Rows are points. Examples show where two turns around zero, p and q, send a point. Where does a point land after both, in the order given? Backwards means that the second turn is done in reverse. Each puzzle has new turns, and all numbers are rounded.

Turn p:
-5.7  0.6 -> -5.3  2.1
 4.8 -1.8 ->  4.2 -3.0
-3.6 -0.3 -> -3.6  0.7
4.4 1.4 -> 4.6 0.2
Turn q:
-1.5 -6.1 -> -0.3 -6.3
4.1 1.8 -> 3.7 2.6
-4.1 -2.2 -> -3.6 -3.0
-0.7  1.1 -> -0.9  0.9
2.3 5.4 -> 1.2 5.7
Where do these land?
p, then q:  4.9 -2.7 ->  4.7 -3.0
q, then p: -1.1  4.5 -> -0.8  4.6
q, then p: -3.8 -1.8 -> -3.9 -1.5

Turn p:
  2.9 -12.0   2.5   1.3 -> 10.0 -3.3 -2.9 -6.5
-0.6  1.4 -0.5  3.3 -> 0.9 2.7 0.7 2.2
-0.9  7.2 -2.7 -2.5 -> -7.5  1.8  0.7  2.6
 0.0  2.1  2.4 -3.2 -> -2.7 -2.6  2.4 -0.3
 1.7  4.0 -2.8 -0.2 -> -3.9  3.3  0.2 -0.1
-2.9 -2.3 -0.9 -2.5 -> -0.1 -3.2 -3.1  0.8
-0.3 -0.4  1.9  3.8 -> 3.3 1.4 1.9 1.4
Turn q:
 9.0  4.1  4.9 -3.3 ->   3.4  -0.9  -2.2 -10.8
 2.2  0.5 -3.6  1.2 -> 3.6 1.9 1.6 0.6
-0.5 -2.7 -2.0  0.5 ->  1.4 -0.8  0.0  3.0
-4.0  3.7  1.7 -2.4 -> -5.0  2.9 -1.9 -1.0
-4.0 -0.8 -1.6  5.2 -> -2.1  0.2  4.8  4.3
-2.7 -4.7  0.6 -1.2 -> -1.2 -3.2 -2.3  3.7
Where do these land?
p, then q backwards: -3.4  0.8  0.5 -3.7 -> -2.5 -3.5  2.7  0.2
q, then p:  3.7  0.9 -3.5  1.3 -> -1.3  1.3  3.6 -3.5
p, then q: -5.9  3.8  3.2  1.3 -> -1.8 -4.3  6.3  0.5
q, then p:  5.5 -5.5 -2.1  0.4 ->  3.1  2.4 -0.1 -7.0
p, then q: 0.0 4.5 6.9 4.4 -> -3.7 -5.2  3.0 -6.1
p, then q: -1.4 -0.3 -1.1 -4.3 -> -0.2 -0.5 -1.0  4.5
p, then q:  1.5 -4.2 -3.9  0.5 ->  3.8  4.1 -2.0  0.4
